Each row of a before or after table is a point. The points were changed in one or more steps. Then noise was added and the rows were shuffled. The steps act on how far a point lies along the listed directions, d1 being the first. What was done? A step turns or swaps two directions, mirrors them in a line or flattens them onto one, adds a multiple of one to another, or multiplies one. Angles are multiples of 10 degrees, from the lower direction toward the higher: turns from -170 to 170, lines from 10 to 170 but not 90. Use the fewest steps. Two steps may share a direction if one is a turn and the other turns, adds or multiplies; they go together, in the order done. Otherwise the lowest direction goes first.

Directions:
(1): [-14  39 -56]
(2): [48 46 21]
(3): [-48  35  36]
Before (8 x 3)
[[ 17  13 -53]
 [ 27 -28 -10]
 [ 37  13 -54]
 [-19 -34  -1]
 [-38  -1 -40]
 [ -6 -10   4]
 [  1 -18   8]
 [-38 -16 -27]]
After (8 x 3)
[[ 18 -42  -1]
 [-52  31 -62]
 [-50   6 -33]
 [  0  32 -93]
 [ 20  24 -96]
 [-25 -35  18]
 [ -5 -11  12]
 [  0 -26  24]]
Steps: multiply d1 by 2; turn d2 and d3 by -20 degrees

Directions:
(1): [-60  39  42 -46  22  12]
(2): [-16 -53  31  10  43 -61]
Before (10 x 6)
[[ 53  63 -45  -6 -57  62]
 [ 45  35 -40   9 -25  43]
 [-12 -35  37   9  26  -8]
 [ 55  12 -36  12 -51  30]
 [-33  10  35 -27  21  33]
 [ -5  40  -9 -13   2  30]
 [-95  36  58 -36  13  25]
 [-18  58 -19 -26 -30  56]
 [ 22  31 -24 -24  -4  20]
 [ 15 -46  -8  30  11  -2]]
After (10 x 6)
[[-29   6  44 -14  14  24]
 [ 65  -3 -47  26 -12  13]
 [-16  20  -2  -8  -3  50]
 [-11 -54  28  11  38 -11]
 [ 61   3 -34  17 -48  27]
 [ 93 -24 -54  41 -41  -6]
 [ 39 -52 -29  42  -2 -34]
 [ 46 -14 -28   0  -1 -11]
 [-42 -77  45  27  38 -59]
 [ 28 -26 -14  27  12 -18]]
Steps: swap d1 and d2

Directions:
(1): [-18 -26  -4 -54 -81 -33  39  11 -34]
(2): [ 12 -32  73  48 -24  16  58 -19  34]
(3): [ 32  44  -8  21   4  30  43 -34 -84]
(4): [ 22 -11 -31 -60  -2  82  23 -22  41]
(5): [ 74 -11 -20  33 -65   6 -55  -2   4]
(6): [-75   1  13  15 -36  42 -49 -53 -15]
Before (11 x 9)
[[-47 -11  40  18 -18  -8   4 -30  -5]
 [  3  -7   5  12  -5   8  -2  -1  12]
 [-14 -12  14   3 -39 -19   9   5  10]
 [ 13   4 -10  -2 -15 -22  -9  29  -5]
 [  9  18  -8  17   4  -9  -5  14 -15]
 [ 14  -6   8   8  -8 -15  11  11  -5]
 [ 13   7  -6 -12  -4   5  14  -7 -25]
 [-44  -8  23  -7   6 -10  15 -10  18]
 [-50  -7   8 -27  -6  19   5  -9   6]
 [ 25  12  -4   6   9 -10   9   9 -17]
 [ 18  13 -12  10  11  -9 -12   0 -14]]
After (11 x 9)
[[  1 -17  27  17 -17   3  21  -6  17]
 [ 19  23 -33   5  -1   3 -59  14  -4]
 [  3  16  -9  12   1   9 -28 -13 -17]
 [  8 -32  75  20   2 -21  99   0  30]
 [ 40 -12  33  42  -9  -1  19   5  45]
 [ -9  20 -25   1  -3   2 -20   9 -21]
 [ 19  -7  16  34 -11  11  -2  -7  13]
 [-17 -15  39   4  12 -14  57   0  30]
 [ -6  15 -35 -13  -1  -4 -38  -6 -26]
 [ -5  -5   5 -30  30 -11  38  25   7]
 [ 21  16 -14   7   8   8 -13  -6 -14]]
Steps: turn d1 and d6 by -140 degrees; add -1 times d1 to d5; multiply d2 by 3; multiply d3 by 0.7; multiply d4 by 0.4
